Each row is a point. Examples show where two turns around zero, p and q, send a point. Write where each new point lands after one turn and then the other. Backwards means that the second turn is done in reverse. Each puzzle has new turns, and all numbers are rounded.
In the rows, 128 means zero.

Turn p:
[179 158] => [170 169]
[110 103] => [117  99]
[ 95 124] => [ 97 116]
Turn q:
[ 91 137] => [ 97 150]
[ 89 122] => [ 90 137]
[156 154] => [164 141]
[175 100] => [161  84]
Where do these land?
q, then p: [ 84 148] => [ 87 154]
p, then q backwards: [165 146] => [147 164]
q, then p: [135  90] => [129  89]

Turn p:
[116 120  97 144] => [121 109 102 146]
[154  90  84 111] => [152  97  82 100]
[ 86 145 175 121] => [ 85 146 174 129]
[151 137  86 114] => [146 139  82 122]
[133 148 198 151] => [138 149 199 144]
Turn q:
[104 120 151 141] => [111 105 149 136]
[166  81 182 116] => [188  93 169 115]
[136 171  97  99] => [120 185 111 116]
[153 164 120 149] => [137 158 116 164]
[ 81 105  90 134] => [ 83 101  95 108]
Where do these land?
q, then p: [135 117  83 179] => [134  90  80 159]
q, then p: [158 150 150  89] => [150 177 149 120]
p, then q: [164  97 141  89] => [162 152 141  82]
p, then q: [ 51 101 104 133] => [ 70  71 115 105]
p, then q: [127 155 159 156] => [130 126 155 170]
p, then q backwards: [132 148 130 122] => [135 146 124 121]

Turn p:
[ 83  99 145 152 104 134  89 146] => [ 96  84 147 145 109 142  85 141]
[120 127 143 124 145 111 125 126] => [114 129 133 122 143 115 119 115]
[142 133 117 136 168 122 133 144] => [136 136 109 131 170 123 127 134]
[170 178 141 108 140 100 117  84] => [153 195 137 128 128 109 126  81]
[104 156 137 124  86 175 142 138] => [110 145 150 125  86 149 143 175]
[117 119 155 117 169 119 160 117] => [ 97 131 134 106 166 117 152 109]
[139 118  87 123 105 163 109 126] => [158 119 106 127  99 168 124 141]
[147 121 125 112 119 135 123 149] => [155 121 135 113 128 129 124 142]
[144  98 152 170 141 139 138 139] => [129  99 152 158 164 140 143 131]
[113 130  79 114 103  82 143 111] => [131 121  78 126  87  89 135 112]
Turn q:
[120 120 130 116 148 125 123 138] => [115 122 124 116 140 125 121 144]
[150 115 112 137 133 117 144  98] => [152 105 119 128 141 119 145 104]
[114 116 148 129 139 157 141  54] => [111  96 159 104 135 135 129  61]
[ 89 122 120 129 107 101 145 158] => [108 143 105 122  92 101 145 150]
[148 156 129 138 136  31 139 162] => [162 169 122 136 152  59 168 175]
[149 115 116 109 118 150  88 135] => [149 120 119 130 127 151  81 137]
[132 113 142 137 129 154 129 151] => [118 111 139 141 117 151 126 148]
[114 130 106 146 128 151  97 149] => [108 132 107 160 123 139  99 134]
[145 169 102  98 138 157 139 117] => [136 158 111 113 156 174 132 107]
[118 125 174 142 103 137 134 119] => [121 125 174 130  96 126 133 120]
Where do these land?
q, then p: [113 108 149 107 131 125 134 126] => [123 115 139  97 118 118 120 128]
q, then p backwards: [121 110 113 153  67 167 137 108] => [125 109 107 137  79 128 103  73]
q, then p: [160 145 143 107 144 104 111 129] => [147 151 140 116 168 117 114 128]
p, then q: [145 152 143 102 151 136 148 151] => [125 155 134 106 159 137 142 156]
q, then p: [119 141 123 117 130 132 151  96] => [117 146 121 109 118 134 150 106]
p, then q: [114 115 124 177  95 121 138 124] => [120 102 128 163  92 107 146 125]
q, then p backwards: [118 154 162 108 160 152 122 116] => [116 130 175 117 159 151 118 125]
q, then p: [164 121 119 124 173 125 120 138] => [136 117 114 121 182 141 123 134]
q, then p: [ 97 106  77 157 101  92  91 164] => [152 106  79 178  97  94  92 140]

Turn p:
[ 95 142  91 125 126 144 127 148 123  82 118] => [103 147 100 124 125 147 158 123 109  83 118]
[152 116 131 103 106 104 175 135 148 139 108] => [157 116 139  96 114 102 156 109 143 149 101]
[145  81 164 104 109 126 165 125  99 120 108] => [123  78 178 120 126 126 153 114 127 145  94]
[ 72 163 136 143 143 133 126 158 115  99 127] => [ 75 172 124 147 123 131 144 145 135  96 121]
[ 71 132 115 146 141 169 139 141 129 142 134] => [ 87 133  81 155 138 143 140 145 154 126 117]
[189 123 164 112 151 139  61 100 150 155 112] => [172 130 165 108 176 154  55 125 129 149 145]
[185  71 144 116 137  87  81  91 134 142 164] => [162  69 163  97 133 110  70 137 107 140 178]
[189 124 115 131 177 134  93 134 114 154 141] => [174 127 131 129 157 135  90 178  91 145 136]
[107 155 136 196 121 132 144 150 150 111 120] => [135 161 124 173 117 123 155 136 173  92 137]
[ 99 171 116 145  92 161 169 122 119 101 148] => [104 154 106 161 100 153 187 105 131 135 143]
[100 140 105 150  94 147 109 159 125 136 115] => [123 141  96 149  97 156 118 124 143 101 104]
[151 100 133 104 169 130  91 117 167 128 156] => [139 111 128  81 167 134  97 154 129 130 168]
[142  99 114  94 121  72 167  60 105 143 101] => [136  84 139 117 137  60 131  69  89 159 115]
[ 94 175 127 124 104 117 146 154 114 142 140] => [100 169 114 138  81 121 139 128 134 143 113]
Turn q:
[142 128 127 102 118 128 176 151  64 125 127] => [124 142 126 113 142 108 146 159  57 114 148]
[152  81 128 125 119 132  94 134 152 115  88] => [141  99 107  87 126 154 100 120 133 142  90]
[117 156 108 114  92  70 132 101  94 118 148] => [129 128 136 135 121  55 133  85 104 111 148]
[117 105 119 113 121 146 131 110 167 158  86] => [ 92 132 125  99 120 144 123 123 146 176 102]
[137 178 140  68  91  91 149 122 129  84 137] => [129 141 131  73 102  79 146 105 126  84 178]
[132 113 143 106  75 130 141 129 141 146 161] => [ 98  95 132 119 100 123 110 129 114 139 172]
[152 158  96 139 108 138 127 139 135 157 146] => [134 148  96 155  97 116 115 136 127 149 151]
[138 126 115  87 153 117  77  77 154 122 146] => [140 120 110 110 169 121 117  76 179 146 151]
[ 86 135 153 188 177 170  88 163 122 152 119] => [125 156 150 190 150 180  96 162 156 108  83]
[140 146 137 134 114 132 154  94 102  89 134] => [136 133 131 126 120 134 167  93  97 103 145]
[127 114 156 195 200 125 137 155 126 149 117] => [172 135 173 171 147 163 140 176 139 140  85]
[ 98  95 112 165 167 156 130 162 152 121 127] => [119 107 116 158 140 157 144 172 157 126  83]
Where do these land?
p, then q: [100  84 149 116 141  80 116 104 106 151 117] => [128  92 166 117 159 103  94 107 143 124  91]
q, then p: [139 142 100 114 152  75 131 152 119 166 140] => [160 150 144 115 101  81  98 161 127 128 128]
p, then q: [111 109 125 123 111 132 154 115 122 145  98] => [121 123 138 116 128 128 141 110 128 161  95]
p, then q backwards: [171 132 136 128 102 152  87 118 135  38 155] => [160 145 216 123 123 163 151 108 106  91 154]
p, then q: [164 106 139 127 106 155 148 109 105 151 118] => [133 121 141 130 132 167 117 131 102 176 118]
q, then p backwards: [109 111 147 132  31 157 114 106 135 145 134] => [ 81 116 131  99  72 117  82  97  81 128 156]
p, then q: [102 116 134 163 141  93 137 121 110 141 176] => [127  81 145 162 108  90 109 144 130 114 118]
q, then p: [124 159 126 130 167  63 130 185 115 119  71] => [168 188 189  87 120 106 128 123 116 106  88]
p, then q: [136 148 147 120 160 142 137 130 199  54 150] => [125 135 130 115 141 128 188 163 165 100 204]
q, then p backwards: [145 165  76 135 160 146 141 102 123 153 124] => [125 191 112 141 140 148 167 114 139 149 130]
q, then p: [133  98 135 147 144 158 117 135 146 156  90] => [135 138 110 135 151 163 104 129 149 137  85]
q, then p: [115 140  87 115  94 163 122 174 109 114 155] => [112 130  86 134  94 128 141 140  97  69 134]
p, then q: [116 154 162 116 154 149 131 112 141 133 136] => [116 154 149 150 138 130 129 145 165 135 143]

Turn p:
[143  89 182  86 176 157  73 170 114 160 124 144 131 122] => [ 97  70 170  97 136 129  84 185 113 157 156  99 101 140]
[176 162 154 174  83  90 121 143 120 115 139 145 103 127] => [152 122 123 169 112 152 116 124 197 106 160 168 124 126]
[106 113 141 109 184 149  78 144 112 191  80 151 196 110] => [109  68 169 137 168 100  92 183  73 177 102 116 159 131]
[157 124 129 143 134 181 132 134  92 160 120 152 109 106] => [146 124 119 128 161 130  99 133 150 191 143 113 109 121]
[112 112 161 142 171 161  74 134  90 165 160 115 130 107] => [124 101 103 115 152 120  61 169  99 143 158 106 127 165]
[152 107 128 109 190 130  92 131  68 144 149 178 136 142] => [159  75 147  88 169  87 113 158 110 147 170 143 105 135]
[ 72 103 117 125 130 175  91 121 168 106 107 170 126 134] => [ 94 161 134 105 140 164 126 157  65 151 126 156 128  91]
[129 153  98 169 100  91 137 150 105  73 115  98  85 116] => [175 148 105 172 113 154 124  96 142  78 109 145  82 121]
[135 148  70  94 108  87 142  78 196 169 141  86 133 158] => [ 91 118  92  84  98 100 166  84 155 102  61 143 182 119]
[179 121 147 164 131 140 135 112 119  54 114 112 116 105] => [193 138 131 142  97 168 119 111 132 116 168  97 124  93]
[134 183 123 119 110 118 176 133 135 100 118  97  91 162] => [145 162 120 129 132 149 173 118 180  84  96 109 112 129]
[ 88 130 160  95 166 138 122 101 132 137 130 169 136  83] => [ 98 155 168 113 166  94  90 144 100 127 149 115 150 110]
[ 75  83 142  96  90 140 121  93 114 131  98 130 147 135] => [119 172 172 106 104 130 119 130  84 161 103 145 143 163]
[117 167  95 121  83 119 170 119 166 112 165  99 175 167] => [115 161  86 143  91 105 210 130 142 106 105 133 163 135]
[130 122 124 186 111  86 199 130 155 109 131 106 104 159] => [131 138 111 160 130 172 181  55 148  95 137 132 134 149]
[142 131  77 116  81  86 183 156 160 121 158  97 129 115] => [101 136  98 161  80  95 175  72 156 108 105 129 105 120]
Turn q:
[150 120 143 198 124 125 121 135  58 179 112 114 177 116] => [197 127 185 146 133 137 117  91  82 158 114  99 176 121]
[174  72 188 114 124 164 144 128 138 124 101 157 124 190] => [108  96 183 178 179 112 122 167 124 159 113 152  75 143]
[120 153 149  54 125 134 139 129 135 142  70 140  71 129] => [ 85 134 130  60 124  77 141 163 116 156 123 153  87 132]
[ 89  83 142 108 210 162 115 155 106 167 141 128 107 106] => [139 153  68 123 189 127 113 142  90 174 117  98 109  77]
[165  95 142  74 115 106  97  94 126 103 124 111 116 100] => [138  99 130  97 163 105 135  94 167 121 139 179 102 112]
[ 95 149  84 129 114 115 124 151 131 139 119 145 179 150] => [118 110 123 136  94 112 119 140 133 127 162  77 171 140]
[143 121  65 159 125 162 162 115 118 117 136 113 167 103] => [124 120 126 150 140 172 181 107 112 117 153 120 186 134]
[154 146 100 114 135 103 153 151 147 167 174 107 125  73] => [148 182 111 123  98 143 162 120 156 146 159 147 150  78]
[104 187 114 121 148  94 111 162 131 112 115  95  98 140] => [139 148 113  68  89 130 131 150 152 106 112  84 110 134]
[116  76 105 215 113 111  91 135 156 158 118 177 124 153] => [176  65 110 194  83 140  92 158  81 121 123 133 134 121]
[107 107 111 114 137  81 145  57 133  72 174 118 102 147] => [114 119  69 155 124 114 155  69 170  88 103 142  90 157]
[125 168 116 116  63 115  96 161 110 122 132 133  93 145] => [137 129 145  85  77 137  99 129 130 123 174 128  97 166]
[117 136 134 114  84 147 130  99 188 109 150 106 137 152] => [ 64 107 132 140 106 159 111 120 172 119 123 151 126 136]
[ 94 140 161 149 136 118 187 166 172 103 109 147 128  95] => [ 87 171 143 146 108 111 135 162  99  71 113 121 127  84]
[167 165 166 141 167 183 104  82  69 107 146 128 174 120] => [150 161 153 119 214 144 107 104 137 134  95 135 182 183]
Where do these land?
q, then p: [139 168 170 158  88 147 124 166 140 123 116 107 114 204] => [ 98 138 141 119 111 210 110 182 154 135 120 117 108 169]
q, then p backwards: [152 123  98 133 163  87  88 126  74 143  82 165 209 115] => [171 155 134 133 192 112 148  65  78 144 132 126 200 118]
q, then p: [105  73 109 125 132 130  98 151 102 121 178 112 117 151] => [140 116  58  82 126 140  98 100 125 136 131 115 119 117]
p, then q: [130  86  88  88  93 150 195 103 158 145 132 114  92 113] => [ 74 126 109  83  79  98 146  89 132 163  89 157 151 138]
p, then q: [106  78 121 178  93 129  91  96 156  71 125  87  95  83] => [132 109 130  81 140 168  96  87 105 126 167 166 168 205]
q, then p: [108 136 140 155 154 176  62 111 137 118 130  94 127 153] => [131  96 130  90 123 158 118 165  83 167  90 106 116 107]
p, then q: [130 143 114 115 160 126 168 180 106 143 172 104 167 135] => [146 121 119 157  90 138 182 109 135 116 107  86  85 110]
p, then q: [110  93 124 136 139 148 166 171 178 168 135 205 142  98] => [126 175  65 154 110 115 100  89  76 150  88 106 146  92]
q, then p: [189 141 115 120 170  84 194 114 131 183 143 128 129 116] => [113 124 137 193 159 111 159  86 198 139 119 123 173 113]
p, then q: [166  95 167 124 141 140 138 144 160  36 121 183 127 129] => [107 218 142 138 153 172 107  86 117 122 148 177 110 109]
q, then p: [ 92 148 141  91 167  96  96 163 165 163 102 113 120 123] => [ 85 109 139 149  88  98  93 123 134 113  71 125  97 104]
q, then p: [129 205 128 160 110 129 174 116 106 104 136 130  95 181] => [146 166 136 121 131 185 185 164 170 119  92 139 131 168]
p, then q: [173 153  91 137 125 130 115 110  99 149 116 134 118  82] => [176  95 116 117 116 119 132 143 145 129 126 174 154  95]
p, then q: [112 133 157 120 131 140 144  98  79 143 104 107 104 108] => [146 115 145  96 136 134 112 150 173 151  87 124 128 144]
q, then p: [105 154 147 120  72 106 102  95 131 146 116 165 145  92] => [132 133 161 121  95  95 116 154 115 118 142 199 154 135]
q, then p: [100 121 140  88 112 128  92 104 125  92 139 100 147 164] => [ 98 127 123  70 114 156 120 117  84 103 113 133 144 124]
